Each row is a point. Two turns around zero, p and q, are shown by what they do to some points. Where does a point land after both, in the order given? Backwards means that the second turn is done in reverse. Each puzzle has new turns, and all numbers are rounded.

Turn p:
[ 0.02  2.94 -1.09] -> [-0.31  2.38 -2.02]
[-1.81  0.82 -0.03] -> [ 0.68 -0.44 -1.81]
[ 3.32 -2.04 -0.65] -> [-0.51  0.96  3.80]
[-0.32 -1.93 -0.18] -> [ 1.04 -1.14  1.22]
[-1.21  0.21  1.96] -> [-0.91 -1.77 -1.18]
Turn q:
[0.29 0.77 0.65] -> [-0.31  0.63 -0.78]
[-0.02  0.08 -2.87] -> [-1.19 -2.49  0.78]
[-0.09  2.10  2.35] -> [-0.91  2.59 -1.56]
[-1.71  0.64  0.53] -> [-0.93  1.33  0.99]
[ 1.53 -3.59 -0.67] -> [ 3.33 -2.06  0.57]
Where do these land?
q, then p: [ 0.78 -1.82 -1.31] -> [-0.40 -0.76  2.21]
p, then q: [ 1.68 -0.54 -2.06] -> [-0.63  1.61 -2.09]
q, then p: [-3.96 -0.03  0.16] -> [-2.49 -1.76 -2.53]
q, then p backwards: [ 0.42 -0.11  1.92] -> [-0.34  1.08 -1.61]
p, then q backwards: [0.47 3.35 1.09] -> [0.49 3.38 0.97]
q, then p: [ 0.61 -0.84  0.19] -> [-0.30  0.46  0.90]

Turn p:
[ 0.42 -0.19 -2.46 -1.75] -> [-0.54  1.00 -1.15 -2.59]
[ 1.17  0.22  0.26 -2.09] -> [ 0.26 -1.32  0.23 -2.00]
[ 1.22  1.80  1.80 -1.14] -> [-0.69 -2.64  1.24 -0.55]
[ 0.22  0.86 -2.14 -0.07] -> [-1.64  1.17 -0.46 -1.05]
[-2.73  1.17  1.16  1.06] -> [-0.74 -0.94 -1.46  2.78]
[-1.35 -3.11 -1.23  2.86] -> [ 1.80  3.68 -0.54  2.03]
[ 1.05 -0.74  2.60  1.13] -> [ 1.53 -0.95  2.14  1.38]
Turn q:
[ 0.75  0.26  3.27 -2.46] -> [-2.61 -3.16 -0.75  0.24]
[-1.75 -1.91 -0.36  1.05] -> [-0.43  1.69  2.09  0.75]
[-0.21  1.82 -0.85  4.59] -> [ 3.47  0.79  2.08 -2.86]
[-1.46 -0.99 -0.01 -1.64] -> [-2.05  0.96 -0.18  0.80]
[ 0.03 -0.38 -0.58  1.14] -> [0.98 0.54 0.72 0.10]
[ 1.09  1.41 -0.30 -2.63] -> [-0.75 -0.79 -3.00  0.01]
[ 1.56 -0.21 -1.17 -0.05] -> [ 1.41 -0.04 -0.96  0.97]
Where do these land?
q, then p: [ 0.24  2.44 -1.15 -0.81] -> [-0.98  0.70 -0.97 -2.37]
q, then p: [-2.20  2.77 -0.33  1.57] -> [-0.39 -2.77 -1.11 -2.46]
p, then q: [-0.44 -3.75  0.21 -0.94] -> [ 2.29 -1.70 -2.52  0.84]
p, then q: [ 0.17  0.88  1.36 -0.05] -> [-0.23 -0.10  1.36  0.87]
p, then q: [ 2.24 -2.34 -0.10  0.23] -> [-0.26 -2.91 -1.39 -0.35]

Turn p:
[ 0.76 -1.58  3.44  1.40 -0.43  3.15 -1.25  1.25] -> [-1.61  1.33 -2.27  0.32  2.42 -0.29  3.75  0.69]
[ 1.15 -0.33  4.52  0.50  1.36  0.16  0.93 -0.37] -> [-0.54 -2.70 -0.64  0.49  2.62 -0.28  3.00 -0.92]
[ 1.89 -0.82 -0.29  0.35 -1.42 -2.44 -1.43  0.12] -> [ 0.25  0.39  0.34 -2.29 -1.42 -2.04  0.64 -1.52]
[-0.56  0.16 -1.60 -0.42 -0.89  1.44  2.31 -0.89] -> [ 0.15  1.31  1.39  0.60  1.34  1.63 -1.88 -0.16]
[-0.84  1.42 -0.78  0.67  1.11  1.10  2.57  1.80] -> [-1.39 -0.78 -1.31  0.57  0.94  2.29 -2.31  0.10]
[-1.58 -1.53 -0.80 -0.49 -1.30 -2.24 -1.77  0.03] -> [ 1.15  0.39  0.86 -2.10 -1.42 -1.80 -0.24  1.90]
[-0.32 -0.90 -1.97 -1.11  0.13 -3.30 -1.86 -1.39] -> [ 1.47 -0.50  2.26 -1.31 -3.24 -1.51 -0.36  0.47]
[ 1.47 -1.57  1.13 -2.62 -0.53 -1.52 -2.81  0.81] -> [ 2.52  0.14 -0.65 -2.10 -1.83 -0.67  2.98 -0.17]
[-0.77  1.63 -2.70  1.44  2.13  2.43  2.08 -0.92] -> [-2.34  0.33  0.89  3.12 -0.15  2.35 -2.56  0.01]
[-1.20  3.54 -0.94  0.28 -0.14  1.24  1.22 -0.43] -> [ 0.33  0.07 -0.89  2.72  0.72  0.32 -3.01 -0.39]
Turn q:
[-2.03  0.28  0.11 -0.99  2.48 -2.98 -1.17  1.45] -> [ 0.58 -2.53  0.77 -3.21 -0.17  2.33  0.05  0.73]
[-0.12  0.64 -2.42 -1.37 -0.21 -2.12 -0.38 -1.96] -> [ 0.11 -2.17 -1.63  0.30 -1.18 -0.09 -1.65  2.25]
[ 1.72  1.50 -0.95  0.77  0.79 -0.53 -0.09  2.32] -> [ 1.71  2.01 -0.97 -1.52  0.71  1.00  0.05  1.11]
[-1.22  2.35  3.15 -1.03 -0.07 -1.25  0.14  0.48] -> [ 2.35 -1.57  1.91  0.63 -0.40  1.60  2.25 -0.11]
[ 1.14 -1.66  1.71  1.23  0.68  2.96  1.90 -0.94] -> [-2.20  1.55 -0.32  1.82  2.03 -0.60  1.55 -2.17]
[-0.73  0.20 -1.88  1.30 -0.18 -1.24 -2.73  0.68] -> [ 0.12  0.34 -0.37 -2.72 -2.42 -0.54 -0.77  0.95]
[ 2.36 -2.50 -0.07  0.05 -2.37  0.45  0.18 -2.15] -> [-0.55 -0.20 -1.33  1.64  0.83 -4.02 -0.56 -0.63]
[-1.47  2.09  0.26 -2.26  2.19  0.00 -2.71  1.03] -> [ 1.74 -1.31 -0.19 -1.45 -1.98  3.38 -0.62 -1.53]
[ 0.05  0.05  0.20  2.35 -0.28  2.14  1.72 -0.45] -> [-1.89  2.42  0.34  1.43  0.31 -0.26  1.27  0.05]
[ 0.31 -2.95 -0.11 -0.06 -3.02  2.57  3.13 -0.46] -> [-1.96  1.44  1.77  3.09  2.26 -2.81 -1.57 -0.68]
Where do these land?
q, then p backwards: [ 0.72 -0.91  1.19  0.77  2.55  0.64 -0.82 -1.73] -> [ 2.46  0.03  1.64  1.05  0.95  0.35 -0.10  1.74]
q, then p: [ 1.60  1.12  1.18 -2.09 -1.26 -1.19 -0.74 -0.76] -> [-1.67  0.66  1.17 -1.59 -0.81 -0.12  1.04 -2.20]
q, then p: [-1.82  1.07  2.15  0.67 -1.33  0.22  1.84 -0.49] -> [-1.66 -1.35 -0.71 -0.36  3.07 -0.53  0.26 -0.17]
q, then p backwards: [ 1.18  0.21 -2.01  3.43 -0.89  2.64  1.60  0.45] -> [-0.31 -0.77 -1.67  2.19 -2.18  3.33 -1.91  0.10]
q, then p: [ 1.63  0.67 -0.96 -1.46  2.14 -2.30 -2.87  2.43] -> [ 2.37  2.26  0.51 -0.09 -2.32  2.76  1.71 -1.82]
p, then q: [ 0.96 -2.92  0.32  1.45 -0.12 -3.23 -2.60 -1.20] -> [ 1.83 -3.29  2.77  1.16  2.01 -0.90  0.11  1.51]
p, then q: [ 1.03 -2.50 -0.75  0.21 -1.00  2.16  1.78 -0.39] -> [ 0.00  0.07  0.40  1.75 -0.46  3.18  1.31 -1.28]
p, then q: [-2.78  2.11 -2.17 -0.09  0.92 -1.23  2.23  0.48] -> [ 0.47  0.72 -0.16 -2.73 -1.95 -1.67 -0.74 -3.01]
p, then q backwards: [-1.68  1.09  1.24 -1.42 -1.57  1.90  2.45  1.56] -> [ 2.57  0.47 -1.19 -2.04  1.70 -0.46  2.00  1.60]
p, then q: [-0.83  0.04 -0.18 -1.46  0.55  0.39 -2.88 -0.34] -> [ 1.42  1.98  0.49  0.27  1.01 -1.27  0.02  1.68]

Turn p:
[-0.19 -3.25 -0.28 -0.83  2.56  3.42  0.46 -1.75 -0.32] -> [-1.00  0.58  1.22  0.94 -2.18  1.76 -4.27 -0.91 -1.56]
[ 1.30 -0.08 -0.60 -0.03  1.01  1.96 -0.69  0.60  0.76] -> [-0.55 -0.10  1.63 -1.14 -0.38  0.74 -0.91  1.22 -1.02]
[-0.28  0.58 -1.21  2.32 -0.88 -2.98  0.56 -0.20  2.85] -> [-0.91 -1.98 -1.11  1.57 -0.96 -0.72  2.93  2.09  1.61]
[ 0.84  1.05  1.76 -0.90  0.24 -1.01 -0.68  1.07  1.34] -> [-0.90  0.65 -1.07 -1.65  1.41  0.03  0.30  1.36  1.06]
[-2.59 -0.27  2.52  1.54 -3.92 -2.29 -1.33  0.69  0.43] -> [ 1.11 -1.91 -1.40  1.97  3.73  0.49  1.58 -0.77  3.25]
[-0.41  1.71 -0.21  0.25  0.50 -2.40 -1.71 -0.92 -0.39] -> [ 0.08 -1.68 -1.78 -1.72 -0.38 -1.12  1.22 -0.84  0.77]
[ 0.14 -0.08 -0.67 -0.55 -0.11 -3.59  1.14  1.46 -0.54] -> [ 1.38  0.83 -3.01  0.49 -0.18 -0.72  1.93  1.03 -0.40]
[ 2.53 -0.76  1.14  0.62  2.71  5.11  1.98 -2.16 -1.55] -> [-0.31  2.96  4.27 -0.90 -3.16  0.62 -3.73 -0.92  0.24]
[-2.14  1.61 -0.98 -0.23  0.12 -0.52  0.27  2.19 -0.94] -> [ 1.27 -0.59 -0.60  0.27  1.54 -2.69  0.22  0.37 -1.42]
[ 1.05  0.88 -0.63 -2.73  0.73  2.82  1.57 -1.81 -0.10] -> [-2.47  2.51  1.78 -0.70 -0.92 -0.31 -0.80 -1.55 -1.96]
[-0.25 -1.40 -0.84  0.55 -2.95 -0.52 -1.56  0.83 -1.54] -> [ 2.32 -1.29  0.07  0.89  1.47  1.92  1.53 -1.07 -0.57]
Turn q:
[ 1.94 -0.82  0.40  2.95 -1.29 -1.44  1.28 -0.24 -1.13] -> [ 0.93 -0.39 -1.11  0.19 -1.95  2.87 -1.17  1.93 -0.76]
[-1.43  3.05 -1.04 -0.37 -1.28  0.63  0.70  2.05  1.61] -> [-1.56 -1.30 -0.93  0.49  2.64 -0.06  2.47 -0.44 -1.85]
[-0.69 -2.10 -0.86  0.30  2.37  0.57 -2.13 -0.15 -0.79] -> [-0.21  0.12  2.99 -0.24 -1.39 -1.50 -0.22  0.77  1.71]
[ 0.71 -1.45  1.97 -0.79 -2.47  0.17 -0.88 -2.18 -1.76] -> [ 1.96 -0.52 -1.80  0.40 -0.06 -0.66 -3.43  0.07  1.47]
[-1.19 -1.26  0.98 -2.51 -0.62 -1.67 -1.54  2.78 -0.68] -> [-0.75 -2.22 -1.13  1.14 -1.95 -2.11  0.91 -2.14  1.52]
[ 0.23 -1.31  2.67 -0.07  1.88 -1.18  0.13  2.21  1.35] -> [ 1.45  0.19  0.51  1.11 -2.13  0.88  2.35 -2.18  1.13]
[ 2.29 -0.07 -1.46 -1.98 -1.30  0.90 -2.03 -0.97  0.72] -> [-1.65 -0.25 -0.71 -1.71  1.78  0.23 -1.51 -0.32  2.75]
[-2.52 -1.60 -0.91  1.45  0.27  1.28  2.85 -0.49 -2.23] -> [ 1.82 -0.82  1.52 -1.21 -1.23 -1.53 -0.85  1.34 -3.58]
[-1.66  1.64  1.56 -1.80  2.20  2.43  2.05  2.65 -2.19] -> [ 0.06 -0.99  2.51  1.46  0.34 -1.09  0.02 -4.02 -3.31]
[ 1.41 -0.25 -0.58  0.43  1.88 -1.50  1.22 -2.16  2.75] -> [ 0.24  3.71 -0.37 -1.86 -0.40  1.39  1.37  0.58  0.58]
[ 1.90  2.57 -1.16  0.59 -1.68 -2.33 -0.41 -2.68  0.95] -> [-1.89  2.37 -3.11  0.17  1.33  1.58 -0.81  2.11  0.43]
[-0.98  1.60 -1.57  1.81  0.02  2.14 -1.25 -0.81  1.40] -> [-0.41  0.08  1.61  0.05  3.03  0.01  0.87  2.31 -0.07]
Where do these land?
p, then q: [-0.15  1.67 -0.06 -2.86 -0.06  2.65  1.92 -1.94  2.18] -> [ 0.79  1.03 -0.45  3.50  0.43 -3.35  0.63  0.74 -1.94]
p, then q: [ 0.95  1.83  0.39  2.64  2.16 -1.01 -2.23  0.22 -0.33] -> [-0.12 -0.98 -2.16 -2.15 -0.88 -0.23  0.87 -2.19  2.36]
p, then q: [ 0.15 -0.25 -1.70 -2.16  0.10  4.56  1.25 -0.39  1.86] -> [ 1.58 -0.81  0.96  4.68 -0.11 -2.23 -1.22  0.00 -1.09]
p, then q: [ 2.02  0.67  1.55 -0.76  1.57  0.50 -0.96  1.23 -1.76] -> [-2.08  0.41 -0.49  0.18  1.31 -0.25 -0.74 -2.63  1.31]
q, then p backwards: [ 2.46 -1.76  1.83  3.01 -1.22 -2.11  0.71 -0.09 -0.50] -> [ 2.00 -4.16 -0.17  1.61  1.28 -1.57 -0.36  0.02 -0.32]
q, then p backwards: [-0.66  0.78 -2.14 -1.94 -4.19  3.16  1.50 -0.32  1.02] -> [-2.25  2.05  0.50 -2.22  0.28 -0.63 -4.41  2.43 -0.04]
q, then p: [ 0.17 -1.27 -1.58  0.92 -0.03 -4.33 -0.48 -0.28 -1.26] -> [ 0.81 -1.23  0.57  2.06  3.11 -0.43  2.69  0.29 -1.31]
q, then p: [-0.18 -1.08  0.96  0.54  1.39  0.12 -2.19 -1.20 -1.17] -> [-0.40 -0.92  0.00 -0.86  1.27  0.53  0.91  1.47  2.30]
p, then q: [-1.68  0.31 -1.02 -0.39 -0.19  2.57  2.88  0.13 -0.18] -> [ 0.51  0.73 -0.40  3.71 -1.13  0.54 -0.50  1.54 -0.42]
q, then p: [-1.12 -1.43 -1.42 -0.23 -1.39 -2.54  0.68  1.99  1.76] -> [ 0.00  1.54 -0.60  3.29 -0.07  0.08  1.61  0.09 -2.26]
q, then p: [-0.31  1.22  1.89  0.41  1.83 -1.60 -1.48 -0.14 -1.83] -> [ 0.89 -2.02  1.43  0.30  0.27 -0.87  1.27  0.11  2.71]
p, then q: [-1.65 -0.68  1.31  0.83  0.02 -1.97 -1.60  0.78  0.20] -> [-0.80  0.13  1.35 -2.37 -0.75  0.44  1.17  0.67  1.43]
